Rows are points. The points of each table are mixes of a few directions, plus a little noise. How many directions does each table use, and how many do they share? Where both have some left over, give the other angles between the two spaces (their principal angles), to ten degrees, smallest first.

First (7 x 3):
[[ 20 -18  35]
 [-16  48 -36]
 [-10  11 -17]
 [ -1  48 -13]
 [ 14 -12  24]
 [-10   7 -18]
 [  3 -84  26]]
Second (4 x 3):
[[ 16 -16  20]
 [  7 -13  23]
 [ 37 -14  -5]
 [-60  42 -39]]
Directions: first 2, second 2, shared 1; angles 90

First (7 x 6):
[[ 21  25 -10  -4  12  19]
 [ 23  27 -11  -5  12  21]
 [-14 -17   7   3  -8 -13]
 [ 33  39 -16  -7  18  30]
 [ 27  31 -13  -6  15  24]
 [ -9 -11   4   2  -5  -9]
 [-79 -94  38  17 -44 -73]]
Second, 9 rows:
[[ -5 -33   2  19  -8   8]
 [ 35 -76   5  17  10   7]
 [-19  -9   0  16 -13   6]
 [ 29  41  -2 -37  24 -14]
 [ -3 -43   3  22  -8   9]
 [-35 -17   1  29 -24  12]
 [ 27   8   0 -20  18  -8]
 [-63  33  -3  21 -34   8]
 [ 34  97  -6 -68  35 -27]]
Directions: first 1, second 2, shared 0; angles 50

First, 9 rows:
[[ -38  -16   22  -21   19   16   45    8    8]
 [   9    4   -5    5   -4   -4  -11   -2   -2]
 [ -15   -6    9   -8    8    6   18    3    3]
 [  23   10  -14   13  -12  -10  -28   -5   -5]
 [ 100   44  -60   55  -52  -42 -121  -21  -21]
 [ -39  -17   23  -21   20   17   47    8    8]
 [ -19   -8   12  -11   10    8   24    4    4]
 [  -9   -4    5   -5    4    4   11    2    2]
 [ -12   -5    7   -7    6    5   15    2    3]]
Second:
[[ -48   -8    9   10   35   16   14   13   10]
 [   9    7  -24   11   27   -7  -11   14    0]
 [ -29   13    3   54   43    6  -53   19   13]
 [  39   13  -24    4   22  -17  -18   15   -3]
 [  38   -5  -21  -28 -101  -10    9  -51  -25]
 [   4   -9   49  -29    1    5   26    6    9]
 [ -14  -13    9  -23  -28    8   33  -16   -4]]
Directions: first 1, second 4, shared 1

First (9 x 12):
[[ 35 -46  11  32 -41 -85   1   0   8   8 -31  -2]
 [-13  43 -41  12   1   1  29   7   6  -6 -50  -9]
 [  6  17 -35  27  10 -30  27  29  11  -4 -23 -13]
 [-24  37 -26 -12   5  37  18   6   9  -9 -22  -4]
 [ 35 -19  17  32  18 -56 -24 -24 -39  20  15   4]
 [  3  17  17  -2  41  21 -33 -41 -50  16  33  11]
 [-28 -11  41 -56 -58  59 -26 -59   0  -2 -21  22]
 [  9 -50  40 -18  13  15 -22  25  12  -2  82   5]
 [-23  12 -25 -15   9  38  30  57  44 -21  16 -13]]
Second:
[[ 17 -23  41 -50  -2  29 -37 -30  21  24 -14  10]
 [  7  25 -36  17   0 -25   8 -21   5 -22 -38  14]
 [-22  -4  11  26   0   2  17  34 -39  10  52 -23]
 [-17   8  -4  24   4  -2  11  19 -33   4  49 -23]
 [-13  19 -32   5  31  19  23  21  22 -43 -11  32]
 [ 15 -12  52 -55   4  40 -54 -71  -6  28 -26  28]
 [-20  15 -49   6 -33  -4  24  17  37 -54  16  -1]
 [ 39 -48  54  -2  -1 -38  -3   2   6  56 -95  10]
 [-10  -1   6  -8 -23   8  -5 -22  -4 -10  -5  11]
 [  3  23 -41  36  21 -29  17  51  -9   7  74 -59]]
Directions: first 4, second 6, shared 3; angles 50

First:
[[ -7 -20   2 -39 -18   9 -16 -39  13  14 -26 -13 -21  -5 -41  38 -19 -22]
 [ 22  -8   6  12 -23   1  23 -13  16  -3  -4 -31  11   3 -42  -1 -36   3]
 [ 16 -18 -27  16 -53   5  30   2  -5 -10   0 -53  33  -4 -53  -6 -41  39]
 [ -4 -28   1 -47 -31  12 -16 -51  17  17 -33 -26 -21  -7 -63  48 -33 -23]
 [-37  -3 -38 -18   1   3 -27  24 -39   0   5  19   1 -11  40   2  41  26]
 [-29  32   5   7  66 -10 -31  41 -24  -2  24  71 -16   3 105 -23  75  -8]
 [  0 -22  -6 -28 -32   8  -4 -32   9   9 -22 -27  -7  -6 -52  30 -29  -7]
 [ 19  50  48  54  78 -19  13  41  12 -12  36  58  -2  20  88 -52  42 -22]
 [ 17  -3 -17  30 -29  -1  31  18  -7 -13  11 -33  33   0 -22 -22 -23  36]
 [  3  21  27  12  42  -7  -5   9   9   0  10  34 -12   8  41 -13  23 -22]]
Second:
[[-26  15   5  -4 -29   4   8  16  16  26 -13 -20  -2  10 -14   0 -18 -12]
 [ -4 -23 -14 -52   7   6 -28 -49 -18   4 -19   7 -29 -18 -16  50  11 -10]
 [-45 -17 -62 -55 -16   8 -37  -5 -61   7 -10   6 -13 -25  16  39  40  32]
 [ 55   4  38  84  31 -12  30  37  32 -41  40  14  41  18  22 -74 -12  11]
 [-18 -14 -17 -46  -9   7 -23 -30 -15  12 -20  -2 -22 -12 -14  41   6  -7]
 [ 38  77  51  89  25 -22  83  54  28   3  34 -11  25  33  34 -66 -18  -8]
 [ -7 -31 -26 -60  10   6 -37 -54 -31  -3 -18  13 -31 -26 -11  56  22  -2]
 [-33  -8   1  15 -47  10  -5  44  30  14  -8 -19  23  15 -17 -28 -26   3]
 [ 10  -5 -18 -39  28  -2 -14 -48 -37  -4  -5  14 -29 -21   7  46  28  -1]
 [ 42   5  41  71  16  -8  27  32  42 -27  27   5  35  21   7 -64 -22   0]
 [-10  -3   3  -4 -15   5  -3   5  13   8  -8  -8   1   5 -12   0 -11  -7]]
Directions: first 3, second 4, shared 2; angles 60

First, 9 rows:
[[-32  -3  23 -12 -34  48   4  13 -14  11  15 -19  -4  -9 -34  27   2  -4
    4  24   7  -1 -35 -26]
 [ 60   6 -41  29  68 -77  -8 -21  21 -21 -33  31   4  17  62 -42  -3  -3
   -6 -35 -14   1  70  41]
 [-43  -4  28 -33 -57  35   6   9  -6  18  31 -15   4 -12 -44  16   1  20
    0   8  12   1 -59 -16]
 [ -3   1  -3 -38 -27 -57   2 -18  27   9  24  21  21  -1  -1 -42  -3  55
  -11 -50   7   5 -31  39]
 [-23  -1  13 -29 -38   0   4  -1   6  12  23  -1   9  -7 -23  -5   0  28
   -3 -12   8   2 -40   4]
 [  2  -2   4  44  30  68  -2  21 -32 -10 -27 -25 -25   1   0  50   3 -64
   12  59  -8  -6  35 -46]
 [-51  -6  37 -10 -49  91   6  26 -30  15  19 -36 -12 -15 -54  55   4 -20
    9  52   9  -3 -48 -52]
 [ 52   5 -36  22  57 -72  -6 -20  21 -18 -26  29   5  15  54 -41  -3   2
   -6 -35 -11   1  58  40]
 [ 38   3 -25  26  49 -35  -5  -9   7 -15 -26  15  -2  11  39 -17  -1 -14
   -1 -11 -10  -1  51  17]]
Second:
[[ 58  -6  24 -20  20  56  44   1  -1  13  18  37  -2  -1   2  10  16  13
  -28 -26 -13 -34  -1   8]
 [ -7   1  -3   2  -2  -7  -5   0   0  -1  -2  -4   0   0   0  -1  -2  -2
    3   3   2   4   0  -1]
 [-31   3 -13  11 -11 -30 -24  -1   1  -7 -10 -20   1   0  -1  -5  -9  -7
   15  14   7  19   0  -4]
 [-88  10 -36  30 -31 -85 -68  -2   2 -19 -28 -56   4   1  -4 -15 -25 -19
   42  39  20  52   1 -13]
 [ 71  -8  29 -24  25  68  55   2  -1  16  22  45  -3  -1   3  12  20  16
  -34 -32 -16 -42  -1  10]
 [-99  11 -40  34 -34 -95 -76  -2   2 -22 -31 -62   4   1  -4 -16 -27 -22
   48  44  22  59   1 -14]
 [ 97 -11  40 -33  34  94  75   2  -2  21  31  62  -4  -1   4  16  27  21
  -47 -43 -22 -58  -1  14]
 [ -1   0   0   0   0  -1  -1   0   0   0   0  -1   0   0   0   0   0   0
    1   0   0   1   0   0]]
Directions: first 2, second 1, shared 0; angles 90

First (10 x 32):
[[ -44  -52   61  -34  -21   54  -44  -35  -43   13   30  -13   27   53
   -11   19  -49   90   11  -30   28  -43  -17  -56  -58  -43   27   39
   -37   64  -58  -23]
 [  23   39  -11   17   21  -18   16   57   49    5  -27   12  -63   -6
    -7   10    2  -57  -61   14   22   17   42   57   48   46   16   35
    65  -26   19   30]
 [   3  -35    3    0   24  -14   24   19   33   16  -22   -5  -38   34
    13   22   14  -12  -25    9   -1   -6   28  -25   -3  -11  -37   -8
    33  -36    7   10]
 [ -22   30   -6  -19  -55   44    5  -33  -19   -5   46   38   25  -11
    -7   10    3   15  -18   27   25    7   -6   37  -14   18  -44  -18
    17   16  -12  -31]
 [  10   21   -3   11    7  -14  -28   -2  -24  -15   -3  -17   28  -34
    -8  -32  -13    2   41  -24  -18    3  -28    5   11    1   63   13
   -47   26    2    7]
 [  -8  -48  -24  -11   -7   -8   49  -35    8    7    7    7   13   19
    33   15   50    1   18   29  -30    3    0  -50  -33  -36 -116  -86
     5  -54   18  -23]
 [   2   30    0    4  -11    4  -34  -13  -36  -17   13   -7   38  -37
   -14  -30  -19   13   38  -21   -5    3  -33   16    6    7   62   16
   -47   40   -7   -3]
 [  31  -17   -9   27   56  -57   -8   24    8   -5  -45  -44   -3  -18
     9  -30    6  -23   47  -31  -46    1  -12  -34   20  -18   55    1
   -42  -16   23   30]
 [  -2   47  -27   -5  -38   19   26   -8   10   -7   25   41   -2  -22
    -2    9   21  -26  -36   39   19   23   11   59   14   37  -55  -25
    46  -16   12  -16]
 [   5  -14   15    5   25   -9   -6   27   16    9  -22  -14  -27   19
    -3    6  -14   -3  -15  -13    6   -9   15  -10    7   -3   30   32
     9   -1   -3   18]]
Second (9 x 32):
[[ -2 -19  20 -19  35  13   4 -39  11 -48  10 -46   7 -10  56 -56 -26  -5
  -30 -23 -31   0  21 -29 -17 -40 -20  -7  38 -23  64  -4]
 [ 15 -12  -4  -5  38  34  23   2  52 -26 -14 -28  -9  27  25   3   2   6
   -7  -2  29  -8  30 -19 -24 -13 -33  18  29 -29  22  -1]
 [  6   8 -41  35 -35 -39  14  57 -61  66 -16  66  -9  19 -86  86  56   1
   59  69  33   9 -46  29   3  63  37  -3 -67  38 -96 -13]
 [  0   7  29 -26   1  19 -16 -25  37  -2  12 -17   6 -12  32 -40 -27 -11
  -30 -58 -20 -10  18  -4  25 -32  -9  -5  32 -11  24  26]
 [-19  13  15  -3 -47 -45 -32 -15 -70  36  24  30  15 -41 -22 -22  -8 -16
    2 -13 -54  10 -39  19  38   4  45 -32 -29  37 -21   8]
 [ 16   0   1  -9  26  44  14   7  75 -14 -14 -21 -10  28  21   8  -4   6
  -12 -22  38 -14  35  -9  -7 -13 -35  24  33 -29  13  13]
 [  5 -14  -6  -1 -16 -55   8   4 -99  61  12  38   9  -9 -40  11  37 -35
   32  24 -47  11 -54   1  16  12  49 -46 -39  39 -59   0]
 [-13  15   1   9 -16   7 -17   1  19 -19   0  -2  -1 -11   2  -2 -19  19
   -9  -2  13   1   9  12   2   7  -6  17  -1  -3  17  -4]
 [ -8   3 -15  20  12  22   4   8  36 -53 -14 -21  -8   8  12  11 -12  35
   -5  28  40   2  25  -1 -34  12 -29  34   5 -21  37 -25]]
Directions: first 4, second 4, shared 0; angles 40, 50, 80, 90

First, 10 rows:
[[  0 -56  42 -35   0  -6  20  -4 -55 -29 -25 -76 -18  88 -26  39  20  22
  -20 -79  24  -1  -5 -37 -16 -47   9   2  30   0  20 -34]
 [-26  26  25  20  15  20  16  11   8 -16 -23  21  15  -5 -26 -21   5   1
   13  10 -36 -21  19 -28   4   8   0   9 -10   6   6   5]
 [ 34 -11 -30 -10 -24 -10 -11  -9 -18  16  41  -9 -18  -5  61  23 -12 -18
  -35 -20  55  23 -24  48 -10   5  -3  11  -1   7 -18  19]
 [ 34 -43 -72 -37   4 -61 -70 -34  69  56  21  -6   2 -44 -28   2 -18  23
   57  92  -2  29 -27  37  27  -6   5 -73  24 -48   2 -44]
 [  5 -12 -53 -15 -55 -37  17  17 -12  -3   2 -11 -34  -7  36   3  23  15
   -3 -36   6  55   6  23 -16 -42 -22 -17 -33  -5  -6  -7]
 [ 41   1 -40  -3  -4  -9 -40 -21  17  40  54  17  -1 -39  51  12 -31 -26
  -16  36  48  10 -31  61   6  34   4   1   7  -1 -22  23]
 [-17   3  65   9  25  36  25   3 -35 -29 -20 -16  10  47 -21   8   4  -5
  -22 -40   0 -37   8 -39  -6   5  10  32  16  18  11   5]
 [-43  44  26  32 -20  29  61  40 -29 -44 -33  24  -5   6   8 -25  28  -1
  -13 -51 -39  -1  39 -33 -17 -10 -18  33 -44  26   1  23]
 [-20  31  67  30  50  52   5  -3  -1 -13 -11  22  34   9 -30 -12 -15 -19
   -7  18 -16 -60   7 -35   9  42  16  34  18  18   6  20]
 [ -7  15 -30   8   8 -15 -22  -3  54  21  -5  35  15 -50 -26 -28  -5   9
   45  70 -41   3   7   3  19  11  -3 -32  -9 -18   2 -11]]
Second, 11 rows:
[[ -43   35   -6   14  -26   -3    4   21   32  -19  -13   27    7  -31
    -7  -35    8   11   26    9  -33   24   -1   12    7    6   -2   -5
   -38    2    2   13]
 [ -10  -38    3  -42  -28  -30  -52  -17   21  -10   20  -57   -3   32
    -3   18  -12   22    8  -29   50   40  -69   49   13   -3   29  -18
    11   -7    6   -9]
 [  35  -40  -74  -29  -22  -55   -7   -8    9   36    3  -10  -28  -22
     3   10   12   20   24   30   -4   40   10   14   -6  -43  -19  -50
     3  -35    0  -39]
 [ -41  -18   -8  -15  -26  -33   -4   31   36  -49  -47  -41   -8   39
   -36  -11   43   52   45  -70  -65   27   36  -65   21  -66  -16  -44
   -53    2   13  -39]
 [ -39  -10   29   -9   19   -6   39   -2   -7   -4  -60    4    8    2
   -99  -25   18   32   47   59  -55   -6   12  -35  -12  -20    8  -22
    36  -39   39  -45]
 [  53  -20  -35  -14   -4  -11  -26  -26  -13   41   51   -4  -12  -16
    51   28  -26  -25  -31   19   65   10  -32   57   -7   18    3    5
    25   -5  -18   13]
 [  19   36   -4   32   13   30   16    3  -14   16   21   45    5  -33
    41   -5  -13  -36  -29   19    7  -24   17   10   -8   33  -10   32
    -6   17  -18   35]
 [  29    0   26   11   34   31   12  -13  -36   14   13    5    5   13
    13   19  -15  -28  -35    4   25  -42    6  -11  -10   22    4   30
    31   10   -5   13]
 [ -20   48   67   38    9   63  -20   19    1  -52   28   -3   24   39
    62    7  -16  -36  -54 -101   29  -40   -8  -14   21   47   12   66
   -43   72  -26   70]
 [ -26   13   44    8   15   23   10    1   -6  -18  -16    1   15   14
   -28   -9   -2    0    1    0   -8  -19   -7  -13    0   15   14   17
    11    6   11    6]
 [  43   -7  -43    5   16   -9   29   -9  -23   46    1   32  -14  -38
     4    3    2  -13   -1   61  -11   -9   35   -4  -20  -10  -22  -11
    23  -24   -3  -16]]
Directions: first 4, second 5, shared 3; angles 50

First (8 x 32):
[[-33  31   8 -45 -64 -14  59 -24  10  12  47 -77 -37 -27  25  -2 -19   1
   22  44   0  32 -73 -16  -7  11   3 -42  58 -45 -15 -12]
 [ -3  -7  -2 -13  -2  -8  14 -13  -1  -4  -3 -15  -1   5  -3  -7  -5   2
    0   4  -3  11  -6  -8  -4  17   6 -22   5 -21  -4  -5]
 [-34  18   4 -57 -62 -25  72 -38   8   5  38 -88 -34 -17  17 -10 -25   3
   20  46  -6  44 -74 -25 -13  32  11 -67  59 -67 -20 -18]
 [-10  57  14  25 -35  30 -23  42  13  28  48  13 -23 -43  35  28  14 -11
   14  12  20 -29 -23  26  16 -71 -27  71  18  65   9  13]
 [ 27 -50 -13  16  61  -6 -29  -4 -13 -22 -55  47  36  40 -35 -12   6   4
  -22 -37  -9  -8  61  -2  -3  28  11  -7 -48  -2   6   2]
 [ -1  19   5  17  -5  14 -17  20   4   9  13  15  -5 -14  11  11   8  -4
    3  -1   8 -15   0  13   8 -31 -11  35   0  34   5   7]
 [ 21 -16  -5  31  39  11 -41  19  -6  -5 -27  53  23  14 -14   4  15  -1
  -14 -27   1 -24  45  13   6 -13  -5  35 -36  36  11  10]
 [ 31 -54 -14  21  69  -5 -35  -1 -14 -24 -61  55  41  43 -38 -13   9   5
  -24 -41 -10 -10  69  -1  -3  27  11  -3 -55   1   8   3]]
Second, 11 rows:
[[ -4   7 -35  32  -1   9  17 -25  -6   5 -23  24  12 -14  10  18  10   6
   37   0  10   8  -5  17  16 -15 -11  -1  21  11  -2  26]
 [ -7  32  35 -23 -32   4 -21  34   3   6  45 -23 -20 -24  17  -3  13 -11
   -9  11   6 -18 -14 -10   1 -20  -3  24   0  20   8   1]
 [ 13 -91 -40  10  72 -21  62 -58  23  -3 -60  -1  10  92 -53 -11 -92  23
  -41  -8 -33  50   8  14 -42  71  18 -64  -6 -87 -32 -78]
 [ -5  35 -15  23 -21  14 -13   0 -17   1  -4  25  11 -43  24  17  47  -3
   45  -1  20 -13   1   6  29 -35 -14  20  14  41  11  54]
 [ 12  -1  11  -7   8  -4 -39  15 -21 -19 -13  19  20  -9  -4 -12  43  -6
    1 -19   4 -20  36 -18  12   4   6   5 -30  19  16  33]
 [ -3   0  74 -67 -18 -14 -16  53  26   5  73 -69 -44  23  -8 -28 -41 -13
  -74  17 -18 -10 -20 -24 -39  18  16   9 -21 -25  -3 -71]
 [  0  -8 -16  11   8   0  14 -15   2   2 -13   6   4   7  -3   5 -10   5
    6   1  -1   9  -2   7   0   4  -1  -8   8  -8  -5  -3]
 [  7  21  36 -23 -13  -1 -57  41 -20 -17  18   4   7 -26   7 -15  55 -14
   -6 -13   8 -34  28 -26  13 -10   5  22 -32  34  23  35]
 [-18  50 -32  40 -38  23  19 -15  -3  20   6  18  -3 -53  38  35  26   1
   63  16  24   0 -33  26  31 -53 -26  24  48  40   1  47]
 [-19   4   8 -11 -21   1  53  -5  40  31  45 -51 -46  18   6  10 -77   5
  -24  35 -11  26 -62  19 -29  -2  -5  -2  39 -35 -25 -70]
 [ 25 -50 -28  16  56 -12 -20 -25 -27 -32 -74  48  49  29 -33 -15  26   7
    1 -37  -7   1  63 -11   7  38  14 -30 -41 -11   7  27]]
Directions: first 2, second 3, shared 1; angles 50
